Rows are points. Each copy is the shape, with its points in the same order, turned, moved and blurred by noise. Say if it was mirrored as well.

Shape (8 x 3):
[[-0.34  0.11  0.28]
 [ 0.10  0.08  0.31]
 [-0.12 -0.29  0.09]
 [ 0.27 -0.37  0.17]
 [-0.33  0.27 -0.14]
 [-0.01  0.48 -0.84]
 [ 0.04 -0.39 -0.56]
 [ 0.77 -0.24  0.05]]
Copy 1, 8 rows:
[[ 0.13  0.39  0.15]
 [ 0.08  0.23 -0.25]
 [ 0.33 -0.08  0.10]
 [ 0.33 -0.21 -0.31]
 [-0.23  0.20  0.28]
 [-0.87 -0.33  0.29]
 [ 0.00 -0.65  0.23]
 [ 0.08 -0.43 -0.72]]
Copy 1 is: only turned
Copy 2, 8 rows:
[[-0.05  0.25  0.20]
 [ 0.38  0.06  0.30]
 [ 0.32  0.22 -0.15]
 [ 0.73  0.19 -0.09]
 [-0.12 -0.18  0.00]
 [-0.08 -0.89 -0.32]
 [ 0.40 -0.21 -0.67]
 [ 1.07 -0.26  0.03]]
Copy 2 is: mirrored
Copy 3 (8 x 3):
[[-0.16 -0.07 -0.25]
 [-0.08 -0.40  0.02]
 [ 0.22 -0.09 -0.19]
 [ 0.40 -0.44 -0.06]
 [-0.28  0.24  0.04]
 [-0.07  0.58  0.75]
 [ 0.70  0.33  0.22]
 [ 0.52 -0.66  0.53]]
Copy 3 is: only turned

Shape:
[[ 0.05  0.25 -0.47  0.14]
 [ 0.49  0.10 -0.45 -0.13]
 [-0.77  0.52  0.09 -0.09]
 [ 0.17  0.14  0.79  0.41]
 [-0.38  0.11  0.07 -0.28]
 [-0.35  0.21 -0.15 -0.35]
 [ 0.32  0.33 -0.14  0.01]
 [-0.09 -0.17  0.73  0.58]
 [ 0.04  0.05  0.48  0.56]]
Copy 1:
[[-0.19 -0.18 -0.22 -0.28]
 [-0.53  0.07  0.05 -0.23]
 [ 0.69  0.00 -0.53 -0.15]
 [ 0.04 -0.01 -0.38  0.94]
 [ 0.42  0.29 -0.10 -0.09]
 [ 0.28  0.23 -0.21 -0.37]
 [-0.38  0.07 -0.28 -0.01]
 [ 0.31 -0.19 -0.01  1.00]
 [ 0.11 -0.26 -0.32  0.71]]
Copy 1 is: mirrored
Copy 2:
[[ 0.32 -0.27  0.52 -0.32]
 [-0.22 -0.55  0.44 -0.30]
 [ 0.45  0.59  0.07 -0.53]
 [-0.06  0.28  0.10  0.71]
 [ 0.18  0.34 -0.10 -0.41]
 [ 0.21  0.16  0.07 -0.68]
 [-0.06 -0.19  0.48 -0.22]
 [ 0.31  0.15 -0.26  0.66]
 [ 0.24  0.07  0.05  0.58]]
Copy 2 is: only turned
Copy 3 (9 x 4):
[[-0.11 -0.03  0.38 -0.37]
 [ 0.38 -0.17  0.35 -0.16]
 [-0.70  0.73  0.45  0.19]
 [-0.53 -0.32 -0.19  0.59]
 [-0.11  0.57  0.25  0.22]
 [-0.08  0.57  0.33  0.08]
 [-0.08 -0.20  0.37  0.00]
 [-0.76 -0.20 -0.57  0.37]
 [-0.58 -0.24 -0.23  0.21]]
Copy 3 is: mirrored
